Each point is reached from the start by the listed moves, each made once or not at all, plus a little noise. Say if it took an odd or an even number of moves. Then give how often each move was made.
In the rows, zero is written as 128.

Moves:
(1): [ 94 104 125  61]
(2): [ 89 114 137 169]
(3): [147  88 120 125]
Start: [169 134 159  84]
Points:
[187  95 151  78] -> odd (0, 0, 1)
[133 114 171 126] -> odd (0, 1, 0)
[136 115 151  21] -> odd (1, 0, 0)
[102  99 164  57] -> even (1, 1, 0)

Moves:
(1): [ 90  55 115 119 123 144 153 172]
(2): [164 181 130 132  95  90 109 163]
(3): [202 135 141 120 127 130 115 135]
(4): [108 113 112 137 180 150 186 178]
(5): [139 132 133 132 133  85 150  96]
(6): [125 118 147 161  86 178 172 115]
(7): [191 148 165 211 107 118 105  84]
(8): [ 93 143 198  86 124 138 116 122]
Start: [159 130  85 142 115 175 114 155]
Points:
[212 120  99 232 115 121 177 210] -> odd (1, 1, 0, 1, 1, 0, 1, 0)
[178 156 182 197 152 155 158 123] -> even (0, 0, 0, 1, 1, 0, 1, 1)
[ 95  66 167 129  69 208 193 147] -> even (1, 0, 0, 0, 1, 1, 0, 1)

Moves:
(1): [155 125 126 142 116 121 145 146 156 109 129 118]
(2): [110 127 136 118 119 142 120 117 148 108 127 151]
(3): [156 131  93 141 160 117 112 112 122 120 102 117]
(4): [106 123 119 158 149 143 153 144 116  95 160 152]
(5): [108 136 143 130 124 102 125 147 121 118 109 132]
(6): [131 153 147 139 138 128 107 139 114 115 134 117]
(7): [137 127 134 109 134 149 102 160 113 122 105 148]
(8): [127 116 139 153 122 132 124 131 100 113 116 125]
(9): [118 123 131 108 120 125 119 128 119 110 138 120]
(10): [106  99 156 135 166 140 143 137 150 110 131 119]
(11): [105 102 124 113 112 118  83 157 139 149 132 132]
Start: [ 76 112 117 136 101 135 115 119 113 116 146 126]
Points:
[ 72 111 133 210 185 123 130 175 125  12 143 113] -> even (1, 0, 1, 1, 1, 1, 0, 0, 0, 1, 0)
[ 29  60 124 160  69 150  91 171 123  36 180 159] -> even (1, 1, 0, 1, 0, 0, 0, 1, 1, 0, 1)
[  7  75 114 118  90 150  76 156 121  65 191 172] -> even (0, 1, 0, 1, 0, 0, 0, 0, 1, 0, 1)
[103 105  97 134 103 127  97 108 148  55 129 124] -> even (1, 1, 1, 0, 0, 0, 0, 0, 1, 0, 0)
[ 62  90 144 165  98 137 117 204  72  16 137 154] -> even (1, 0, 0, 1, 1, 0, 1, 1, 1, 0, 0)

Moves:
(1): [112 146 148 116 144 133 111 126 118 119 120 151 117 121 131 127 125 121
 141 127 127]
(2): [138 116 138 100 139 118 119 126 150 143 124 152 133 147 125 139 124 127
 116 150 136]
(3): [139 113 114 121  93 127 127 146 134 110 116 143 124 118 116 133 126 116
 105  93 116]
(4): [139 122 116 115 129 113 121 128 128 118 110 132 127 113 116 133 128 127
 123 111 147]
(5): [139 116 128 117 110 130 116 132 144 146 134 125  99 104 133 167 114 134
 128 122 151]
(6): [151  97  92 129 114 173 159 162 152 117 109  85  87 104 119 155 137 139
 102 107 157]
(7): [143 110 151 139 124 142 150 110  99 147 141 142 106 143 106 146 101 158
 129 141 137]
(8): [128 134 119 131 138 138 136 143 130 137 137 125 134 125 145 108 145 153
 130 129 119]
(9): [156 121 148 125 114 110 123 128 124 128 117 131  94 151 140 130 108 129
 146 154 141]
(10): [142 129 140 122 133 130 121 135 129 135 132 113 140 137 126 114 103 133
 128 131 122]
(11): [140 127 113 134 137 136 136 127 130 132 127 145 111 121 128 115 124 117
 116 114 127]
(12): [138 128 140 111 118 119 118 123 131  96 133 142 107 133 138 106 154 103
 123 123 133]
(13): [ 97 143 131 137 146 116 137 126 135 138 117 133 131 125 119 100 139 124
 136 139 133]
(14): [114 126 120 139 151 126 149 137 123 140 144 111 144 113 124 141 118 143
 123 129 115]
(15): [136 173 150 116 112 111 128 110 124 134 144 146 110 161 133 137 111 132
 134 140 122]
(16): [120 143 130 124 137 117 109 122 128 144 134 123 111 140 128 130 132 131
 146 131 110]
(17): [142 131 131 122 114 129 139 121 123 137 116 131 109 117 118 132 126 127
 127 136 128]
(18): [124 127 110 139 142 131 129 137  95 138 146 135 122 123 110 145 104 136
 124 165 143]
Start: [131 127 114 128 105 112 140 138 108 114 123 132 152 155 124 110 108 151
 119 106 106]
Points:
[197 149 188  54 107  84 132 130 118 124  97 176   7 221  96 123  63 167
 139 152 161] -> odd (1, 1, 0, 1, 0, 1, 1, 0, 1, 1, 0, 1, 1, 0, 1, 1, 0, 0)
[113 153 107 124 150 118 160 161  87 146 144 180  72  84 116  99 106 157
 117 137 128] -> odd (1, 0, 0, 0, 1, 0, 0, 1, 0, 0, 1, 1, 1, 1, 0, 0, 1, 1)
[173  80  65 111 105 167 170 191 115 146 115 130  33  74  92 183  84 212
  84  29 133] -> even (1, 0, 1, 1, 1, 1, 1, 1, 0, 0, 1, 0, 0, 1, 0, 1, 0, 0)
[193  93 124  67  68 134 145 205 166 146  63 141  42 124 117 136  77 172
  99 111 154] -> even (1, 1, 1, 0, 1, 1, 0, 1, 1, 1, 0, 0, 1, 0, 0, 0, 1, 0)
